Rows are points. The points of each table are mixes of a few directions, plus a little noise. How many directions does each table use, and how many do they share? Where both have some left over, give the other angles between the two spaces (their principal angles), to ten degrees, smallest first.
In the rows, 128 means zero.

First, 6 rows:
[[179 150]
 [127 128]
 [141 133]
 [ 90 112]
 [ 49  94]
 [182 151]]
Second (6 x 2):
[[ 58  98]
 [ 98 115]
 [178 149]
 [ 93 113]
 [159 141]
 [182 151]]
Directions: first 1, second 1, shared 1

First:
[[160 130  54]
 [145 129  88]
 [137 128 108]
 [103 126 187]
 [ 96 126 204]]
Second:
[[ 58  87  79]
 [123 125 124]
 [146 138 140]
 [186 162 169]]
Directions: first 1, second 1, shared 0; angles 80

First:
[[100 148 131  98]
 [156 107 125 158]
 [ 53 184 136  48]
 [139 120 127 139]
 [ 99 150 132  98]
 [106 145 130 104]
 [172  95 123 175]
 [199  74 120 204]]
Second (8 x 4):
[[111 106 156 135]
 [140 156 127 127]
 [121  89 130 139]
 [169 149  55 122]
 [145 146  47  99]
 [136 101 149 154]
 [106  68 139 139]
 [ 96 210 220 110]]
Directions: first 1, second 3, shared 1

First, 9 rows:
[[134 121 134 145 107 138]
 [185 161 183 115 132 147]
 [ 65  98  62 117 149  77]
 [ 91 121 103 160 124 188]
 [197 138 188 123  98 103]
 [161 139 156 113 127 107]
 [ 67 151  82 113 195 190]
 [122  78 115 169  61  89]
 [131 145 129  98 160 113]]
Second (7 x 6):
[[  7  63 120 173 135 194]
 [151 141 130 119 127 115]
 [ 74  99 125 148 131 157]
 [214 175 134  96 123  81]
 [139 134 129 124 128 122]
 [197 165 133 103 124  90]
 [112 120 127 134 129 137]]
Directions: first 3, second 1, shared 0; angles 30

First (7 x 8):
[[133 127 192 185 136  81 111 207]
 [133 122 133 125 128 144 133 118]
 [100 153  65 103 118  35 113 181]
 [127 148 168 180 145 111 107 142]
 [160  55 137  64 100 215 181 111]
 [123 151 110 131 140 161 122  60]
 [121 141  91 107 130 149 130  76]]
Second, 7 rows:
[[144 101 113 137  99 100 123 133]
 [143 152 103 117  39  94 125  90]
 [106 156 153 135 144 163 151 150]
 [ 91 136  91 141 191 169 143 118]
 [208 112 180  60  75  49  50  80]
 [109 130 150 142 172 161 145 162]
 [ 96 110 106 165 175 161 158 163]]
Directions: first 3, second 4, shared 1; angles 60, 90

First, 7 rows:
[[ 73 128 114 145 137  86 117 120 114]
 [ 73 124 111 132 139 165 121 119 121]
 [201 132 125 125 117 203 150 107 128]
 [ 34 121 124 122 141  93 111 155 132]
 [217 142  95 133  89 136 208 127 121]
 [ 65 122 149 145 159  66  61 110 119]
 [233 129 178  94 114 147 129 158 162]]
Second:
[[134 152 106 130  99 160 182  58  55]
 [ 95 129 100 147 178 200 103 121 155]
 [143  90 191 110  83 110  74 115 106]
 [167 140  50 177 122 124 192 117 127]
 [ 90 118  82 154 175 166 114 165 186]
 [161 127 162 118 138  73 104 170 168]
 [ 85 120 155  90  73 102 151 127  79]
 [151 149 180  99 157  92 105 152 152]]
Directions: first 4, second 5, shared 3; angles 80
